Rows are points. Two turns around zero, p and q, are shown by what they do to some points. Write where each new point lands after one turn and then the other. Backwards means that the second turn is done in reverse. Each puzzle has new turns, and all numbers are rounded.

Turn p:
-6; 28; 4 => 0; 17; -23
24; 17; -37 => 43; -10; -16
-8; -11; 48 => -34; 27; 24
-10; -34; -15 => -9; -34; 16
Turn q:
19; -47; -15 => -14; -51; -1
-16; 15; 46 => -22; 39; 25
14; 13; -13 => 23; -3; 0
-18; 19; -18 => 12; 16; -25
Where do these land?
q, then p: 27; 36; -21 => 39; 20; 23
q, then p: -41; -11; 36 => -32; 2; -46
q, then p: 28; 21; 0 => 14; 24; 21
q, then p: -4; -14; -23 => 6; -26; 6
p, then q: -9; -31; 8 => -32; 9; 4

Turn p:
20; -21; 5; 0; 13; 4 => -4; -18; 18; 17; 2; 8
6; 13; 16; -5; 22; 5 => -11; -1; 21; -18; -2; 10
16; 25; -13; -5; 10; -40 => 31; 2; -2; -24; 20; 29
-25; -16; 10; 12; 14; 19 => -32; 14; 9; 13; 5; -14
-26; 10; -29; -5; 10; -3 => -3; 34; -17; 2; 1; 16
6; -19; 2; -10; -31; -11 => 9; -26; -25; 10; 0; -9
16; 1; 18; 0; -22; 22 => 2; -20; 7; -3; -24; -23
-13; 7; -10; 13; -17; 3 => 9; 16; -12; 2; -2; -17
Turn q:
-25; 4; -5; -11; 25; 8 => -26; -14; -2; -22; -8; 5
-1; -5; 16; -1; 2; -5 => -9; 2; 8; 7; 4; -10
8; -6; -8; 2; 11; -30 => -2; -8; -4; 5; 32; 6
-12; 17; 4; 3; 2; 16 => -6; 8; 10; -13; -18; 7
-14; 26; -13; -15; -7; -12 => 3; 13; -4; -34; 11; 2
9; -14; 2; 31; -6; 11 => 4; 5; -2; 31; -12; 14
48; 12; -8; -2; 15; 0 => 35; -26; 23; 4; 13; 11
-33; -6; 12; -19; -30; -5 => -15; 28; -19; -12; -5; -32
19; -29; 0; 13; -13; 17 => 15; -7; -11; 34; -16; -5
Where do these land?
q, then p: -12; -8; -29; -22; -7; -4 => 9; 4; -16; 16; -7; 31
p, then q: 4; 41; 16; 15; -4; -23 => 12; -27; 18; -20; 19; -28
p, then q: -9; -26; 9; -2; -4; 5 => -19; 6; -15; 8; 4; 13
q, then p: -11; -16; 6; 9; 9; 33 => 6; 1; -24; 12; -1; -31
q, then p backwards: 0; -10; 18; -9; 14; 13 => 7; -11; 18; 1; -4; 19
p, then q: 17; 21; 12; -2; -18; -8 => 17; -14; -5; 3; 12; -24
p, then q: 10; -3; -32; 11; 10; -16 => 16; -11; 24; 9; -13; 21
